Rows are points. The points of each table are mixes of a few directions, plus a little noise. Count the directions of each table, and those that both share. Where both have some left over, give the other angles between the two spaces (their principal angles), to ten degrees, smallest first.
In the rows, 128 means zero.

First:
[[125 177 103]
 [122 190  93]
 [138   7 193]
 [133  87 148]
 [124 176 101]
 [128 129 128]]
Second (4 x 3):
[[122 206  87]
 [132  90 148]
 [124 172 105]
 [135  45 173]]
Directions: first 1, second 1, shared 1

First (6 x 6):
[[145 149  76  86 153 174]
 [161 132 110 134 131 116]
 [101 123 144 124 126 135]
 [190 162  34  82 162 172]
 [136  98 189 201  93  44]
 [ 34 100 215 141 105 125]]
Second (7 x 6):
[[ 93  89 159 126 167 116]
 [212 175 204 154 141 177]
 [105 180  53  96  82  63]
 [ 52  48  72 133 141 157]
 [ 55 131 116 138 180 138]
 [200 142 167 130 105 134]
 [183 128 128 118  79 112]]
Directions: first 2, second 4, shared 0; angles 50, 50

First (9 x 9):
[[140  99 181 159 139 150  76 134 101]
 [149 121 142 129 134 163  95 107 117]
 [ 97 133 117 134 121  74 171 165 140]
 [137 108 165 150 137 145  91 132 109]
 [132 109 163 150 136 137  97 136 111]
 [ 62 162  64 112 105  13 249 188 173]
 [153 127 130 118 132 171 100  96 121]
 [140 181  32  57 112 144 187  75 168]
 [144 112 157 142 136 157  88 119 110]]
Second:
[[124 146 189 204 166 101 149 191  84]
 [ 81 101 143 111 123 129 134 126  92]
 [192 203  69  92 151 178 158  65 144]
 [151 129 137 127 145  99 117 124 148]
 [153 109  93  70 113 116  97  79 184]
 [ 75 114 103 112  86 184 143 124  95]
 [120  93 162 180 111  89  98 186 149]]
Directions: first 2, second 4, shared 1; angles 90

First:
[[128 135 127 109 117 146 132 123 136 136 124 130]
 [131 108 128 150 144 105 112 127 116 116 127 123]
 [112 207 132  70  77 199 195 141 162 166 138 142]
 [127 117 132 170 153  90 125 141 110 114 141 126]
 [141  75 123 146 152  97  79 109 113 108 114 118]
 [142  69 121 145 152  99  72 106 112 107 109 118]
 [127 124 129 140 135 118 127 132 123 123 131 127]
 [127 128 128 128 127 128 128 129 129 128 128 129]
 [123 163 128  88  98 171 154 127 148 148 127 135]
 [134 104 125 134 137 117 103 118 122 119 120 123]
 [115 178 137 127 115 142 178 153 136 142 149 137]]
Second (10 x 12):
[[125 147 128 111 114 148 142 129 137 138 129 131]
 [115 172 136 132 120 136 172 152 132 139 148 136]
 [128 138 124  96 109 157 130 117 142 138 119 131]
 [134 115 123 109 121 142 110 113 133 129 114 126]
 [136 107 123 115 126 134 106 112 130 126 114 125]
 [113 133 148 249 192  25 157 186  80  97 181 126]
 [132 116 124 119 125 133 115 118 130 127 119 126]
 [128 137 125 104 113 151 132 122 138 136 122 130]
 [134 101 126 148 146 104 105 123 117 114 125 122]
 [135 117 121  97 114 152 111 108 139 134 110 127]]
Directions: first 2, second 2, shared 2
